Every row gives one point. A path goes straight from each point to the next, and from the last back to the first. The post is the endless flat space through its rows: a point in 2 columns, a line in 3, a plane in 4, and so on, so that a path can go around it. How many times does the path go around the post? Going back the other way cancels.

Post, one row:
[[ 1.4 -0.3]]
Path (9 x 2):
[[ 7.4 -2.6]
 [ 7.7 -0.1]
 [ 3.9 -5.2]
 [-0.5 -1.7]
 [-0.5 -0.1]
 [-0.8  4.3]
 [ 4.5  1.2]
 [ 6.9 -3.3]
 [ 1.4 -5.4]]
Times around: 1

Post, 8 rows:
[[-4.3  0.5  1.6 -4.0 -7.1 -1.9 -0.8  2.4  1.8]
 [-3.2 -1.3 -3.9 -6.6  8.5  0.5  3.4 -1.3 -3.4]
 [-8.2 -4.6 -0.4 -4.5  1.7  2.4 -8.9 -5.0 -2.8]
 [ 5.1 -0.7  9.6 -4.1  9.1  0.2  2.7 -1.6 -1.4]
 [-3.1  4.7  3.4  8.1  1.8  2.8 -2.1  3.3  5.0]
 [-0.7 -1.3  3.2  1.6 -2.6 -1.5  1.9  1.5 -7.1]
 [-0.3 -2.1  7.9  0.1  9.0 -3.8 -1.6 -1.9  2.0]
 [ 2.7  5.4 -3.7  1.9 -0.5  1.1 -3.5 -7.9 -0.7]]
Path, 23 rows:
[[ 1.5 -5.2  1.1  0.7  1.9  1.1 -2.9 -4.9 -7.9]
 [-2.2 -2.9  0.1 -4.7  0.4  2.1  0.6 -4.0 -2.9]
 [ 1.0  0.2 16.1 -5.4  0.0 -4.7  3.3  2.4 -0.4]
 [-6.8  1.4  2.1 -2.6 -3.8 -5.9 -2.4  2.7 -2.7]
 [-5.8  4.2 -0.6  0.2 -6.3  4.6 -7.8  1.9  5.2]
 [ 1.2 -0.6  2.8 -1.8  1.8 -1.4 -5.3 -4.1  1.5]
 [-1.2  1.4  0.0 -2.2  4.5  4.0 -3.6  1.3 -6.2]
 [-1.5  6.3  1.1 -4.2  2.9  3.4  2.9  2.1 -1.5]
 [-2.3  0.4 -0.6  4.1  6.9 -2.3  4.3 -4.5 -1.1]
 [ 1.3 -2.6  6.4  1.5  3.7 -0.1  1.3 -2.0 -2.0]
 [-4.1 -4.1  1.2 -0.8 -2.3  2.0 -4.9 -8.5 -4.0]
 [-3.7 -1.8  3.8  5.4 -1.6 -2.7  0.4 -3.5 -4.5]
 [ 1.3 -1.2  1.9 -7.0  1.0  6.8  5.9 -0.1  3.0]
 [-4.7 -5.9  3.3  6.1  6.6 -4.8 -2.7  3.1 -0.6]
 [-0.9  0.8  4.8 -4.7  4.0  3.7 -2.7  5.3  1.2]
 [-1.0 -0.7  6.2 -4.4 -0.9 -5.3 -0.9 -2.1 -4.2]
 [-2.5  3.8  2.3  2.2  0.7 -2.4  1.6  2.4 -3.1]
 [ 0.8  4.1  5.7  1.9 -1.1 -4.4 -7.4  4.6  8.7]
 [ 3.1 -0.8  2.6 -1.9  2.4  4.7 -3.3 -2.2 -3.1]
 [-1.5 -2.6  6.3 -3.3 -3.1  6.3  1.2  3.9  4.0]
 [ 2.8  0.2  3.1 -4.8 11.4  3.8 -0.7  1.8  2.6]
 [ 0.9  2.5  3.3  0.8  4.6  1.4 -0.7  1.2 -2.9]
 [ 3.1 -0.3 -0.5 -2.0  1.7 -3.9 -2.2  0.0  0.1]]
Times around: 0

Post (17 x 18):
[[  1.1   2.3   5.6  -1.3   6.0  -1.8   3.5  -2.1   6.1   0.0  -0.9  -1.3
    5.9  -2.7  -0.2   6.2  -0.2  -0.3]
 [ -4.5   7.6  -0.2   2.3   0.8  -3.0   1.1   6.8  -1.2   2.8  -5.1  -8.6
   -2.3   5.8   2.0   1.9   5.8  -2.0]
 [ -6.5   4.6  -6.2   4.0   1.9   6.6   2.1  -1.2   1.4  -0.2  -3.6  -3.5
    6.4  -1.1   5.2   3.8  -1.9   3.4]
 [  2.1  -2.1  -3.1  -5.4  -5.1   1.1   3.6  -1.9  -0.6   2.2   0.3   8.6
   -2.6   5.0  -0.8  -2.6  -2.5   4.2]
 [ -1.9   2.2  -4.3   4.9   0.3  -0.4   2.5   2.8   0.3   2.0  -0.1  -2.9
    4.3   9.7   3.4   3.1  -3.1   2.4]
 [ -5.2  -1.8  -3.4   2.2  -0.9   7.1   0.5  -2.2   1.1   5.1  -3.2   2.8
    1.6  -0.6  -3.8   4.0  -2.8  -0.4]
 [  7.4  -5.2  -7.0  -1.5  -1.9  -0.6  -5.3  -2.7  -4.2   3.9  -1.4  -6.7
    5.1  -3.1   3.7   1.5  -3.9   3.6]
 [ 11.2   2.9   4.0  -1.3  -5.9  -2.7   0.1  -3.5  -7.8   9.2   4.8   2.3
    6.5   1.3   2.3  -1.5  -3.2  -5.3]
 [ -4.5   2.6  -5.1   2.0   2.6  -2.5  -0.3   6.6  -0.1   1.0  -1.9   3.3
    0.4  -1.3   3.1   3.5   1.5  -2.5]
 [  0.4   4.9   3.3  -3.4  -4.4  -2.5  -0.5   7.1  -1.2   3.7  -0.6   2.7
   -1.7   5.5  -0.9   2.1  -6.5  10.9]
 [ -6.9   0.0  -0.1  -1.0  -1.9   0.7  -0.9   2.4   2.0  -2.6  -3.7   0.1
    6.2   4.9   1.0  -2.6  -2.7   3.8]
 [  2.0  -1.9  -0.6  -0.7   4.5   3.5   3.2   4.1  -1.0   6.4  -1.0  -3.5
    1.8   4.5  -1.5  -1.8   2.0   2.1]
 [  5.2  -5.5  -2.7   3.0  -1.3   2.2  -3.2   3.4  -1.7  -2.4  -5.4   4.2
   -1.7   0.8   3.8  -1.0  -2.5  -0.4]
 [  4.3  -5.1   0.5   3.2   2.5  -8.9   6.7  -3.5  -3.4   2.5  -3.7  -0.9
    4.4   0.9   1.4  -1.3   3.6   1.3]
 [  1.7   1.4  -1.3   4.1  -3.9   3.4  -4.1   1.2  -0.2   5.3   3.8  -1.2
   -3.2  -4.9   3.2  -4.0   0.3  -2.6]
 [  7.7   3.6  -3.5   3.6  -4.3   1.3  -6.7   3.3  -7.0   1.8   6.1 -10.7
    0.6  -4.5   0.6  -0.3   3.0   2.3]
 [ -3.5   0.5  -4.6   1.2  -0.8   2.4   1.7  -1.7  -4.2   0.7   4.8  -1.0
   -2.4  -2.3   0.5  -1.3  -5.5  -3.4]]
Path:
[[ -4.3   1.6   1.6  -0.1   3.2   1.2   4.8   5.6   0.9   5.2   3.1  -6.5
   -3.8   3.0   4.9   2.5  -2.1   4.2]
 [  4.7  -2.4  -7.0  -2.9  -6.5  -3.5  -4.4   1.3  -5.7   6.8   0.9   3.8
    4.4  -0.3   7.0   2.0  -1.7   0.4]
 [  3.5   1.0   2.9   2.1   4.8   2.5   6.6   3.9   1.8   1.0   1.9  -2.1
    8.0   1.5   3.1   1.4  -2.6   1.0]
 [  3.3   4.1  -4.1   1.6  10.2   1.5   0.2   5.8   3.1   0.8  -1.4 -10.5
    8.7   4.5   7.2   1.8 -10.2   1.5]
 [  0.4   1.7  -2.2   3.3   1.5  -0.2   0.2  -0.7  -4.3  -3.1   1.6   1.9
    5.1   3.5  -2.4  -3.4   2.3  -1.6]
 [  7.5  -3.2   1.2   0.4  -3.5  -1.5  -4.0  -2.2  -5.0   1.7   4.4   5.5
    6.8   3.3   6.1  -3.3   1.2  -1.3]
 [ -4.0   4.1   3.1   1.7  -4.7  -9.5  -3.5   5.8  -7.0   3.6   6.6   0.7
   -0.5   3.7  -1.1  -1.1  -6.1  -2.6]
 [  1.9   2.1  -7.8   2.8   0.3   1.4   1.9   2.9  -0.3   9.2  -0.3  -2.8
   -5.6  -0.3  -0.4  -3.9   9.4   2.3]
 [  1.8  -2.2   0.5   4.2  -5.4  -3.3  -8.4   7.0  -1.5   5.1  -8.4   1.0
   -1.0  -1.9   4.6  -2.1  -4.9  -2.0]
 [  6.6   0.4   7.6   0.7  -6.5  -0.5  -2.3   1.2   1.4   2.6  -0.8  -2.0
    3.2  -4.9   0.4   2.5   0.4   5.1]
 [  5.4  -7.2  -2.2  -1.1   1.6   2.7  -2.2   1.0   1.5  -1.0   5.0  -2.7
    0.4   2.7  -4.9   4.9  -3.7   5.2]
 [ -3.5   3.0   3.4  -2.0  -3.7  -5.3  -1.7   1.0  -8.1   7.6  -3.1  -7.5
    1.6   4.8   1.9  -8.3  -2.1   7.2]
 [ -5.5   8.2  -2.6   0.3  -0.5  -0.3  -0.1   0.0  -2.4   1.5   2.9  -1.3
   -1.3  -2.7  -1.7   2.1   1.2  -3.5]
 [  0.7  -3.8  -1.0  -0.1   0.2  -3.0  -1.9   2.2  -3.3  -1.9   4.1   4.0
    4.3   3.4   2.5  -3.6  -3.4   1.4]
 [  8.9  -1.4  -3.9   2.8   1.8  -1.5  -2.5   3.4  -3.1   4.9   0.9  -9.5
   -1.9  -0.5   1.8   5.6   4.1  -4.5]
 [ -1.2   2.1  -4.4   3.7  -5.9   1.3  -1.1   3.5   2.7   7.9  -2.6   6.2
    0.5   2.5   2.2   3.1  -1.6  -0.9]
 [ -3.6   0.6   2.2  -6.1  -0.5  -1.6  -0.7   0.6   6.5  -2.7  -3.1   4.6
   -1.0  -1.5  -0.4  -4.3   0.5   0.1]
 [ -0.3   0.4   3.5  -3.5  -1.0   4.5  -3.5   3.6  -0.2   4.5  -1.3   1.3
    2.5   1.4   1.1  -8.6   0.8  -1.6]
 [ -2.0  -1.4   0.8   5.4   1.5   5.1  -3.6   2.6  -1.9  -1.8  -2.3  -1.0
    2.2  -6.2   3.4   0.2  -1.1  -0.2]
 [  1.4   2.8   2.2  -0.4   8.3   7.2   6.3   5.8   2.9   2.8  13.2  -7.7
    0.7   2.9   0.3   2.9  -7.3   2.6]
 [  5.7   0.1  -2.6  -2.1  -3.7   1.3   0.3   2.8   1.9   7.7   2.6  -1.9
    4.1   6.2   1.2  -2.6   1.6  -0.1]
 [  3.8   0.9  -2.6  -5.5   1.9  -6.4   3.7   4.1  -6.9   1.3  -3.0  -6.1
    3.6   5.7   8.0   0.8  -8.3   2.9]]
Times around: 1
